Every row gives one point. Each copy is the shape, with its points in the same order, stretched, turned, moved and blurred by noise. Some copies are also mirrored. Which?
In the rows, zero is written as 128.

Shape:
[[110 112 119]
 [127  94 128]
 [108 164 148]
 [117 176 133]
 [114  97  98]
 [114 160 167]
 [186  85 113]
 [138 100 113]
 [122 128 129]]
Copy 1, 9 rows:
[[113 111 128]
 [104 127 123]
 [145 121 154]
 [155 110 144]
 [103 100 111]
 [145 142 163]
 [114 146  88]
 [113 119 109]
 [125 119 130]]
Copy 1 is: mirrored
Copy 2, 9 rows:
[[155 125 104]
 [140 142  80]
 [103 111 166]
 [118 110 174]
 [178 129  83]
 [ 90 112 173]
 [156 191  55]
 [155 151  80]
 [132 128 126]]
Copy 2 is: mirrored
Copy 3, 9 rows:
[[115 104 156]
 [139 103 161]
 [ 92 121 120]
 [ 90 141 123]
 [125 108 174]
 [106 114 110]
 [185 145 175]
 [137 118 167]
 [117 121 144]]
Copy 3 is: mirrored

Shape, 9 rows:
[[ 94 145 127 115]
 [ 88 121 160 135]
 [137 135 102 121]
 [167 134 106 155]
 [ 89  87 133 158]
 [102  92 167 104]
 [ 93 127 149 109]
 [137  98 144 152]
 [161 124 111 132]]
Copy 1, 9 rows:
[[160 148 134 143]
 [143 149 178 149]
 [127 127  91 130]
 [ 86  99  79 146]
 [ 99 184 149 143]
 [158 147 206  99]
 [166 144 170 124]
 [ 95 122 149 127]
 [105 103  92 122]]
Copy 1 is: only turned
Copy 2:
[[116 154 117 135]
 [128 143 126 165]
 [128 142 125 103]
 [124 122 157  94]
 [155 159 156 156]
 [150 135 106 154]
 [122 146 110 148]
 [146 129 154 136]
 [131 125 146  99]]
Copy 2 is: only turned
Copy 3:
[[150 127 107 127]
 [142 154 111  86]
 [119 108 136 141]
 [103 124 172 143]
 [136 133 144  70]
 [111 144  92  63]
 [137 139  97 100]
 [103 144 150  84]
 [ 98 117 151 132]]
Copy 3 is: mirrored
Copy 4:
[[127  83 104 130]
 [ 87  85 140 114]
 [160 123 124 146]
 [138 179 148 158]
 [ 98  72 191 141]
 [116  82 153  69]
 [117  76 122 104]
 [107 132 181 121]
 [155 158 152 144]]
Copy 4 is: only turned

Shape, 10 rows:
[[141 157  72 140 125 137]
 [135 134 150 124 107  64]
 [122  80 117 108 153 120]
 [106 112 150 124 111 139]
 [133 130 157 110 123 141]
 [139  88 142 103 108 143]
 [130 142 153 113 105 152]
 [142 143 149  93  98 133]
 [140 155 153 118 120 147]
 [ 69 154  63 111 150 148]]
Copy 1:
[[121 167 107 177 127 167]
 [135 120 100 106 154 135]
 [163 160 127 119 123 136]
 [132 120 142 138 122 122]
 [121 144 160 120 158 117]
 [154 146 151 136 167 123]
 [114 137 164 133 167 124]
 [133 138 164 126 193 129]
 [106 152 159 130 162 123]
 [123 145 118 142  82 201]]
Copy 1 is: mirrored
Copy 2:
[[120  99 155 168 125  95]
 [119 158  79 130 153  68]
 [138 159 117 178 102 172]
 [140 113 100 112 119 145]
 [110 115 104 103 104 129]
 [126 103  89 136  93 151]
 [117  91 108  88 108 120]
 [106 107  97  93  94  91]
 [100 101 117  86 113 106]
 [178 140 200 156  86 122]]
Copy 2 is: mirrored
Copy 3:
[[153 189  89  82 143 138]
 [132 109  79 145 132 123]
 [126 103 145 114 155 124]
 [106 104 136 125  88 110]
 [132 117 157 152 111 132]
 [140  75 147 128 102 152]
 [135 122 142 138  90 132]
 [163 118 125 138  95 140]
 [137 140 145 151 109 137]
 [136 216 111  58 140  61]]
Copy 3 is: only turned

Shape:
[[142 105 113 127 100  88 159 115]
 [121  82 145  34 158 131 115  87]
 [134 101  86 182 106 185 135 145]
 [143  97 105 129  97 102 105 150]
 [149 112 151 114 132  93 155 126]
 [120 142 162 135 133 152 120  99]
 [117 148 143 133 130 113 140 150]
 [162 139 134 104 130 162 114 146]
 [145  96 135  96 160  87 119 128]
 [140 116  70 157 120 107 122 105]
 [151 125 150 150 124 115 120 131]]
Copy 1, 11 rows:
[[171 136 132 142 158 100 133 121]
 [ 75  95 151 149 119 117 126  93]
 [122 190 122 103 176 123 171 136]
 [159 133 116 147 169 118 165 153]
 [148 118 161 132 139 105 119 133]
 [103 162 129 108 103 106 128 132]
 [143 130 128 102 137 114 125 145]
 [126 125 158 111 126 101 185 170]
 [131 106 149 146 117 133 124 124]
 [154 174  98 130 141 119 159 103]
 [148 150 142 131 118 119 138 156]]
Copy 1 is: only turned
Copy 2:
[[146  63 140 130 136 140 127 113]
 [167 123  97 208 149  78 104 103]
 [ 96 117 179  66  88 102 170 105]
 [150 103 139 125 123 145 145  82]
 [121  86 133 165 132 155 107 126]
 [ 80 141 113 103 139 121 123 131]
 [109 128 139 113 128 172 117 148]
 [112 135 118 142 100 146 153 159]
 [155  99  99 180 121 129  89 106]
 [138  74 114  72 108  97 118 102]
 [ 98 114 121 120 120 149 122 114]]
Copy 2 is: mirrored
Copy 3, 11 rows:
[[158  71 156 162 123 156 136 122]
 [161 183 229 111 189 201 129 107]
 [165 132  48 143 118 140 143  82]
 [172  89 127 107  83 147 128 106]
 [146 104 176 159 125 140 120 145]
 [106 129 139 128 167 113 141 134]
 [124 112 127 117 118 132 123 184]
 [173 135 124 114 130 124  97 112]
 [136 141 187 135 121 160  91 127]
 [133  93 105 160 123 150 104  77]
 [127 100 146 143 111 101 118 126]]
Copy 3 is: only turned

Shape, 12 rows:
[[142 166 106 124 121 107 131 136 132]
 [140 121 118 151 113 104 128 134 130]
 [134 145 116  36 136  95 140 101 164]
 [139 134 158 143 141 135 112 131 123]
 [ 96 134 126 151 100 131 117 129 120]
 [146 136 107 155 106 137 114 116 133]
 [134 121 135 141 133 142 149 136 147]
 [137 132 136 152 136 116 167 110 129]
 [144 116 192 151 135 129 132 143 135]
 [136 117 107 103 132 141 118 140 115]
 [137 135 124 144 104 141 128 145 131]
 [ 78 115 108 149 138 129 121 129 158]]
Copy 1, 12 rows:
[[129 107 111 131 108 119 144 129 113]
 [136 135 114 119 101 152 151 100 122]
 [137 110  87 216 149 108  93 187 105]
 [124 132 169 148 133 143 157 110 129]
 [132 121 127  89 129 148 166 117 154]
 [123 111 112 110 129 140 155  86 126]
 [110 135 145 135 127 143 120 124 118]
 [123 126 138 140 126 163 116 154  91]
 [129 171 187 148 127 161 154 123 118]
 [137 107 128 147 132 127 120  88 139]
 [129 127 132 103 123 134 149  97 132]
 [ 86 120 122 120 110 143 145 125 165]]
Copy 1 is: only turned
Copy 2, 12 rows:
[[144 132 125 190 106 162 140 133 122]
 [133 133 156 147 108 134 149  99 104]
 [180 138  96 153  45 158 153 249  90]
 [112 129 127 140 137 100 101 111 153]
 [ 93 157 124 112 106 152 147  92 140]
 [ 98 136 179 156 134 153 147 123 124]
 [149 107 152 116 118 131 102 125 122]
 [130 123 141 140 117 136  90 111  84]
 [116  96 117 117 123  77  87  92 138]
 [150 132 132 124 149 129 170 161 127]
 [122 111 144 134 126 148 135 108 133]
 [150 175 149  88  69 158 130 106 161]]
Copy 2 is: mirrored
Copy 3:
[[102 121 114 153 164 118 140 123  88]
 [120 128 119 115 130 150 126 138 110]
 [ 70 195  68 192 142  86 128  84  83]
 [128 132 136 110 125 107 133 138 106]
 [124 115  90 122 128 137 136 156 155]
 [115 129 147 119 139 141 133 131 143]
 [157 141 112 132 137 126 119 120 124]
 [140 116 109 120 153 131  78 122 102]
 [163 150 121  82 130 108 120 133  98]
 [108 127 127 143 104 130 156 104 126]
 [136 128 120 117 143 133 149 124 137]
 [142 134  75 173 110 143 127 176 143]]
Copy 3 is: mirrored

Shape (15 x 11):
[[139  93 153 140  88 144 174 110 132 100 145]
 [146  99 162  98 138  86 119 126 111 103 151]
 [ 96 108 139 115 154 121 121  94 123 142 146]
 [145 144  96 116 132 114 108 107 120  85 118]
 [157  88 147 113 119 149 126 153 101 108 148]
 [104  84  98 103 127  86 105 166 131  93 122]
 [103 127 127 125 158  83 171 155 149  96 102]
 [164 112  95 162  94  97 105 116 152 116 142]
 [137 122 154 156  94 157 102  98 142 155  91]
 [128 114 119 145 110 108 128 124 125  83 126]
 [158 137 118 111 103  90 135  97 116 113 122]
 [100  85 147 151 144 147 161 171 182 164 104]
 [112 134 159 108 132 157 116 166 175  93  97]
 [139 131 137  99 127 127 157 125 177 100  94]
 [ 90 159 149 133  88 159 134 117 129 133 145]]
Copy 1 (15 x 11):
[[128 168 123  76 102 140 127 110 102 137 122]
 [134 188 130 146 155 138 147 152 121 160 111]
 [128 141 122 163 115 141 149 144 162 138  96]
 [170 121 130 119 169 133 137 161 134 131 110]
 [137 177 106 125 139 136 156 166  92 137 132]
 [ 89 102 122 122 173 155 141 159 118 167 117]
 [106  89 169 116 158  94 115 113  95 178 111]
 [134 166 163  82 139 161 134 153 173 157 157]
 [152 154 184 138 106 153  99 166 143 104 112]
 [139 140 146  97 143 147 151 139 125 145 115]
 [165 153 146 129 157 157 129 122 117 152 142]
 [ 63  93 163 129  84 104  88 137 118 156 121]
 [102 114 147 121 171  91  87 161  98 106  80]
 [128 115 142 115 159 101  63 122  92 146  98]
 [117 143 142 138 139 141 139 123 135  76 119]]
Copy 1 is: only turned
Copy 2:
[[129 141 122 113  95 117 164  62 167 133 175]
 [104 167 134  77  83 165 133 150 138  84 132]
 [135 186  90 131 108 141  98 123 140  97 124]
 [125 147 175 124  90 144 138 150 120 118 151]
 [124 149 148  73 126 141 109 119 133 126 161]
 [148 126 116  89 110 103 115 181  89  83 168]
 [114 110 106 127 101  88 178 136  74 123 140]
 [127  90 142 150 107 117 142 119 156  58 168]
 [142 143 133 162 151  98 133 125 209 147 172]
 [134 139 143 124 117 104 165 128 121 101 173]
 [133 133 170 118  93 134 155 127 172 122 112]
 [120  89  52 139 145  64 120 105 127 125 177]
 [129 127 115 121 110 134 166 146  95 156 211]
 [119 109 126 126  65 133 159 117 139 158 166]
 [164 143 123 142 148 124 170  93 147 162 169]]
Copy 2 is: only turned

Shape:
[[155 145 171 108 121 156  80 137 162 132 150]
 [159  92 104 139 121  98 134 106 108 130  98]
 [179 126 116 171 149  87 119 115 146 168 106]
 [113 130 154  95 126 131  96 158 141 120 163]
 [117 127 167 126  94 143 107 182 154 123 138]
 [136 108 128 134 109 156 174 120 104 118 114]
 [159 124 126 146 117  94 136  92 124 177 106]
 [116 121 129 158 109 135 148 115 126 142 129]
 [167 107 112 129 127 135 136 155  95 142 179]
 [149 187 138 116 127 125  98 158 158 138 115]
 [127 124 129 164 125 128 127 111  84 125 121]
 [129 164 154 103  82 127  96 153 163 108 174]
 [155 136 138 123 129  99 121 127 114 181 108]
 [113 100  90 129 123 159 140 127 114 138 141]
 [138 146 140 128  79 144  77 148 143 140 125]]
Copy 1, 15 rows:
[[138 112 113 161 167  78 128 155  85 152 133]
 [139 163 102  85  97 122  96 126 152 130  89]
 [120 154  81  97  99 102  79  85 131 149  95]
 [112  94 115 165 128 109 115 177  88 123 132]
 [ 81 138 134 156 152 105 133 161 111 131 139]
 [150 167 130  91 137 136 123 145 133 130 146]
 [140 178  85  91 132 132 102  94 112 141  90]
 [111 142 114  90 144 148 120 116 117 136 130]
 [152 151  84 118  77 113  90 194  89 165 127]
 [117 134 146 162 138  92 124 108  91 133 123]
 [127 143 105  77 123 126 142 117 109 126 129]
 [ 93 109 153 155 160  96 122 170  67 135 124]
 [145 181  83 126 120 119 113 113  96 135 101]
 [137 121 109 112 108 164 110 145 131 154 123]
 [105 154 133 141 161 108 151 128 101 159 102]]
Copy 1 is: only turned
Copy 2, 15 rows:
[[166  71 130 180 125 146  54  96  95  96 128]
 [127 170 164 126 153  93 159 133 133 116 139]
 [ 92 145 172 164 114 158 156 168 123  80 162]
 [193  84  97 167 143 137  77 122 114 115  98]
 [186  77  86 172 109 103  76 126 132 134 128]
 [153 145 129  85 111  89 151 113 126 166 145]
 [131 158 190 149 119 158 152 141 146 105 137]
 [153 142 146 125 113 142 137 138 145 166 147]
 [143  62 142 127 150 110 169 161  93 117 110]
 [102  96 100 158 104 157  81 123 153  75 117]
 [120 141 127 142 140 136 170  94 134 162 149]
 [188  61 100 148 146 143  42 122 165 102 117]
 [131 131 158 170 113 152 152 133 133  89 103]
 [138 131 151 110 138 110 135 147 113 174 102]
 [128  87 136 182 136 117  71 102 155 121 111]]
Copy 2 is: only turned
Copy 3 (15 x 11):
[[ 98 182 170 135 174  74 120 144 106 141 181]
 [129 110 106 121 106 119 125 125 110  82 135]
 [111 168 142 119 156 139 126 168 154  78 138]
 [109 148 159 114 156 102 130 100  97 156 145]
 [144 145 135 107 196  89 141 111  68 156 153]
 [161  73 104 135 129  90 100 145  87 127 148]
 [107 144 117 119 118 122 137 178 143  99 156]
 [150 111 119 119 125 117 133 147 127 132 166]
 [107 100 148 106 173  87 113 121 142 116 124]
 [126 194 176 125 183  85 159 168  97 131 130]
 [147  88 118 165 124 125 161 132 142 121 147]
 [104 156 191  89 169  91 166 121  76 146 165]
 [ 98 154 121 129 150 104 144 169 137 117 128]
 [155 121 116 111 102  79 113 125 135 129 157]
 [135 182 145 116 160  62 186 142  97 129 179]]
Copy 3 is: only turned
Copy 4:
[[118 139  71 119  89 131 119  82 119 153 166]
 [ 90 118 139 105 156 137 128 146 115 107 110]
 [ 68  77 136 109 156 140 121 137 150 150 130]
 [140 169 100 117 103 151 133  88 146 153 148]
 [130 171 109 124  76 172 146 116 134 138 164]
 [111 156 146 148 122 127 148 146 113  74 137]
 [ 93  75 120 104 138 144 115 129 148 101 119]
 [125 123 154 115 105 129 133 144 145 110 135]
 [107 169 120  69 134 107 186 130 142 119 124]
 [124 116  75 147 128 149 131 125 159 161 158]
 [115 143 125  99 116 107 118 150 148 129 100]
 [165 151  82  96  94 156 143 113 153 133 191]
 [ 88 103  87 118 142 141 129 115 156 123 104]
 [140 147 168 116 121 102 160 131 119 113 114]
 [134 122  85 105  80 136 145 118 124 150 143]]
Copy 4 is: mirrored

Shape, 15 rows:
[[133 108  79 152  99 132 154 162 148 116 150 158]
 [144 122 115 108 169 125 127 130 146 181  61 142]
 [171 121  99 120 105 117 120 138 165 148 101 145]
 [114 117 126 158 113  97 128  97  89 119 151 120]
 [140 150 128  57 145 123 114 109 101 186  77 165]
 [162 108 111  75 139 107 129 162 159 146 118 126]
 [138  85 143 142 113 171 131 115 110 117 138 116]
 [109 144 121 116 125 121 114 128 119 181 139 117]
 [146  82 108 159 125 114 143 177 146 131 155 172]
 [ 99 109 146 151 118 131 136  77 136 113 168 146]
 [110 149 118 124 143 121 143  91  92 115 152 111]
 [110 127 152 130 118 109 121 113 106 130 116 138]
 [128 179 131  83 158 122  89 138 126 150  85 137]
 [101  82  94 126  98 121 148 160 146 109 136 124]
 [ 95 124 103 122 139 117  84  89  92 123 151 126]]
Copy 1:
[[126 107 146 183 146 114  95 107 127 164 121  91]
 [128 103 157 124  66 106 119 111  96  51  82 152]
 [133  89 161 131 146 118 108  96 133  91  95 101]
 [161 169 122 135 141 137 101 149 152 120 173 122]
 [168 109 150  91  84 119 142 137  85  87  66 147]
 [115 111 131 159 139  84 145  87 126  98  74 129]
 [140 111 141 157 135 135 141 173 159 146 162 118]
 [146 138 120 126  76 131 135 124 148 103  92 111]
 [102 130 134 187 137  84  84 131 109 138 105  82]
 [140 184 164 150 119 149 122 158 159 148 144 131]
 [147 164 121 134 128 161 138 129 132 139 152 157]
 [151 160 150 108 120 116 120 150 134 122 145 124]
 [128 139 141  80 103 139 168 109  90  87  92 121]
 [138 122 141 189 135  77 119 103 153 152 136 118]
 [164 186 115 152 105 151 158 143 130 102 145 107]]
Copy 1 is: only turned
Copy 2:
[[145 116 106 108  63 150 172  76 134 125 115 129]
 [153 163 147 134 138 182 104 140  77 189 174 123]
 [126 139 130 144 101 130 167 113 106 153 144  91]
 [159 109  84 136 103 109 108 144 135  95 129 110]
 [163 172 155 154 171 162 105 157  57 120 160 110]
 [147 167 172 140  91 120 160 127  97 172 136 139]
 [132 101 107 158 135 124 134 117 125 137 144 166]
 [114 142 113 130 122 130 101 140  85 114 115 133]
 [138 120 135 114  55 141 157  80 122 142 182 154]
 [136 120  97 116 105 147 137 163 153  99 157 145]
 [164 156  99 131 125 126 103 144 137  95 106 114]
 [162 108 132 127 138 130 116 150 116 115 143 134]
 [134 151 190 152 157 147 104 144  97 139 113 106]
 [180 101 120 113  69 144 167 114 120 140  85 168]
 [155 127 110 179 103 138 100 169 129  87  98 106]]
Copy 2 is: only turned
Copy 3 (15 x 12):
[[130 153 102 188 183 149 135 102 149 120 153 148]
 [123  77 111 118 168  88 127 155 120 119 112  91]
 [ 98 101 101 163 163 120 141 136 138  70 113 111]
 [114 176 117 104 157 150 136 118 100 155 159 157]
 [ 90  76 108 106 104 113 117 135 127 141  75  87]
 [103  83 115 158 143 111 102 115 125  86  73 133]
 [118 142 106  98 143 106 118  89 122 113 170 126]
 [102 117 159 109 140 132 130 139 126 127 144 138]
 [130 116  84 159 195 148 118  93 108 128 155 142]
 [103 163 144 104 125  97 143  86  79 152 182 131]
 [128 178 134 116 106 115 132 127 115 182 145 168]
 [129 134 133  97 131 135 141 111 104 136 127 131]
 [138  97 144 130  86 120 137 172 137 103  91 114]
 [129 159 130 170 193 142 115  78 151 100 132 141]
 [100 173 145 109 137 151 110 138 110 125 161 123]]
Copy 3 is: only turned
Copy 4, 15 rows:
[[129  93 126 176 174 128 148 155  92 123 107 153]
 [125  96  87  94 105 102 151  90 149  55 149 123]
 [145  98 114  95 157 135 180 139 104  97 115 126]
 [109 143 112 149 139 127 133 122 135 187 157 115]
 [153 129 114  77  55  75 190  98 176  93 162 121]
 [148 101 129 122 114 154 195 122 104  72 153 141]
 [142 135 159 141 131  95 124 122  86 160 143 110]
 [168 114 142 122 127 127 141  88 158 139 159 172]
 [121 125 124 191 185 119 158 131 107  82 126 125]
 [107 168 147 150 117 131 109 113 113 171 106 145]
 [104 119 145 134  89 142 131 118 152 175 150 147]
 [138 142 115 129  99 109 128 111 147 150 141  98]
 [154 103 137  80  69 113 128 133 195  86 150 100]
 [159 111 100 180 142 142 133 144  65 136 120 168]
 [105 146 138 112 114 114 121 135 141 155 180 167]]
Copy 4 is: only turned

Shape (18 x 12):
[[169 110 140 102 132 138 149 117 105 133 158 157]
 [103 102 102 132 167 126 117 105 162  88 150 118]
 [144 100 132 119 123 134 110 113 131 133 133 190]
 [103 144 151 139 171  90 161 104 116 138 105 128]
 [ 94 122  83 138  96 161 107  98 119 119 156 174]
 [131  73 117 130  90 159 122 137 117 139 164 182]
 [130 154 127 165 184 112 163 123 134  99 126 118]
 [150 112 115  98 158 126 119 155  99 149 125 142]
 [156 128 136 130 141 105 137 128 137 112  94 106]
 [103 152 127 147 150  88 168 134 149 123 131 113]
 [171 140 135 111 142  94 160 156  96 127 106 142]
 [123 121  90 177 173 116 154  95 143 124 116 105]
 [119 143  92 144 103 162 106  93 167 163 176 156]
 [107 119  95 157 105 144  86  86 132 130 190 133]
 [111 109 100 132 172 156 148 120 164  97 132 128]
 [186 128 133 128 156  89 137 163 116 137 133 179]
 [154  78 136 121 135 129 125 148 122 148 142 154]
 [123 108  77 129 161  90 155  90 161 115 136 108]]
Copy 1:
[[141 144 148 162 114 153 131  88 157 195 128 132]
 [177 146 144 126 123 135 162 167  92  82  84 134]
 [127 179 121 152  82 140 123 106 150 137 134 122]
 [137  85 155 123 179 116 155 129 136  87 133 140]
 [154 192 157 126  71 140 114 110 153 106 126 137]
 [159 185 113 164  70 141 103  82 170 155 132 151]
 [152  53 159 123 135 122 165 136 106  94 109 139]
 [162 147 120 162 126 106  94 122 127 173 107 107]
 [132 103 120  89 110 107 169 153 122 131 124 127]
 [160  82 148 109 151 124 159 122  85  85 139 138]
 [146  90 127 141 122 121 124 114 130 185 155 108]
 [165  82 164 110 124  81 200 153 121  69  86 141]
 [123 197 161 105  67 127 146  78 114  93 103 130]
 [160 169 139 100  78 139 131  93 160  93  86 128]
 [164 141 166 139 118 123 168 162  81  95  93 156]
 [144  94 108 174  99 131 109  92 121 171 142  90]
 [155 149 101 163 104 119 119 104 148 156 114 136]
 [187 128 167 119 138 109 209 164  86  92 105 114]]
Copy 1 is: only turned
Copy 2, 18 rows:
[[139  88 132  84 110 110 145 153 166 135 125 120]
 [105 136 128 124 165 128 152 106 150  92 136 123]
 [149  76 124  98 106 133 152 107 129 124 153 106]
 [132 157 162 118 121 104 155 104 133  99  99 140]
 [123 122 111  92 142 144 146  88 124 152 179 129]
 [149  81 122  98 105 131 136 108 157 142 189 118]
 [ 96 142 152 118 140 122 153 122 146  97  94 167]
 [143 100 133 139 120 126 170 126 145 150 114 122]
 [111 100 159 138 141  96 146 134 124 108 106 139]
 [104 168 164 129 115 120 142 116 137 100 112 138]
 [121  93 174 126 112 109 157 132 142 143  88 126]
 [ 90 149 138 120 149  98 164 118 139  86 138 174]
 [119 136  77  85 108 146 137 133 113 133 179 139]
 [127 134 103  88 157 150 141 137 125 126 192 145]
 [ 94 131 116 124 143 116 146  96 160 105 120 136]
 [132  77 160 117  91 142 172 138 139 124 106 121]
 [150  84 134 125 106 123 148 131 156 119 153 122]
 [ 84 150 153 116 145  93 170 123 143  90 138 118]]
Copy 2 is: mirrored
Copy 3:
[[169 163 132 131 132 140  72 142 136 134 134 129]
 [130  79 125 123 125 136 110 117 181 141 138 155]
 [177 155 119 112 132 132 103 131 162 136 155 120]
 [107 126 124 121 102  80 124 165 136  94  93 115]
 [169 128 153  97 170 152 151 110 174 183 128 126]
 [191 155 122  80 173 168  89 110 152 157 147 119]
 [103 102 160 128  88  86  86 143 141 125 109 107]
 [135 135 118  90 133 126  93 137 105 114 147 178]
 [132 115 129 153  96  98 119 126 115 109 121 125]
 [116 108 133 107  77  99 107 130 151 121  78 120]
 [144 155 129 114 102  84  76 137  96 126 106 137]
 [129  62 158 115  93 106 120 147 135 102 117 135]
 [165 114 160 102  94 186 154 119 187 145 135 122]
 [156  99 128 117 128 172 162 130 155 192 128 117]
 [125  92 163 116 137 132  83 107 187 111 142 150]
 [158 152 118  93  71  97  48 145 111 139 137 131]
 [163 138 106  93 132 143  75 131 124 116 152 137]
 [161  68 131 110  82 124 107 131 165 117 104 183]]
Copy 3 is: mirrored
